Each point is reached from the start by the listed moves, each made once or not at all, plus a little noise. Say if it took an odd or an even number of moves. Then give how often each move was made.

Moves:
(1): [ 0.62  0.15 -0.11  0.04  0.09 -0.11]
(2): [-0.18  0.57 -0.09  0.05  0.14 -0.10]
(3): [ 0.02  0.13  0.47  0.02  0.02 -0.18]
Start: [-0.10  0.14  0.19  0.16 -0.08 -0.09]
Points:
[ 0.35  0.98  0.45  0.23  0.15 -0.48] -> odd (1, 1, 1)
[-0.22  0.81  0.62  0.18  0.11 -0.39] -> even (0, 1, 1)
[-0.03  0.30  0.64  0.17 -0.02 -0.25] -> odd (0, 0, 1)

Moves:
(1): [ 0.72  0.03 -0.01  0.10  0.02  0.07 -0.19  0.10  0.15  0.12  0.27]
(2): [ 0.05  0.68  0.13  0.04  0.05 -0.07  0.20 -0.13  0.02 -0.16 -0.07]
(3): [ 0.02 -0.14  0.65 -0.06 -0.02 -0.02 -0.02 -0.02  0.06 -0.18  0.09]
(4): [-0.04  0.06  0.09  0.89 -0.02 -0.14 -0.14  0.41 -0.23 -0.24 -0.15]
(5): [-0.08 -0.07  0.05 -0.05  0.80 -0.09 -0.06 -0.17  0.05 -0.05 -0.01]
(6): [-0.02  0.09  0.01 -0.02 -0.07  0.87  0.11  0.15  0.06 -0.13 -0.24]
(7): [ 0.15 -0.08  0.10  0.05 -0.02 -0.19  0.63  0.28  0.13  0.32 -0.25]
(8): [-0.10  0.13  0.03 -0.32  0.11 -0.08 -0.17  0.65  0.07 -0.04 -0.04]
(9): [-0.12  0.00 -0.05  0.15 -0.07 -0.04 -0.24 -0.11  0.79  0.07 -0.30]
(10): [-0.04  0.16  0.13 -0.01 -0.01  0.11 -0.15  0.08 -0.04  0.43 -0.05]
(11): [-0.19  0.16 -0.07  0.04  0.19  0.13  0.16  0.13  0.28  0.00  0.68]
Start: [-0.06 -0.10  0.15 -0.43 -0.16 -0.26 -0.32 -0.06 -0.21  0.03  0.01]
Points:
[-0.26  0.90  0.45  0.48  0.14 -0.71  0.15  1.26  0.82 -0.08 -0.17] -> even (0, 1, 0, 1, 0, 0, 1, 1, 1, 0, 1)
[-0.21  0.15  0.25 -0.77 -0.17  0.55 -0.42  0.73 -0.04 -0.08 -0.32] -> even (0, 0, 0, 0, 0, 1, 0, 1, 0, 0, 0)
[ 0.71 -0.13  0.36  0.60  0.61 -0.60 -0.12  0.55 -0.20  0.23 -0.15] -> even (1, 0, 0, 1, 1, 0, 1, 0, 0, 0, 0)
[ 0.39 -0.11  0.79  0.56  0.77 -0.35 -0.62  0.43  0.15 -0.32  0.84] -> odd (1, 0, 1, 1, 1, 0, 0, 0, 0, 0, 1)
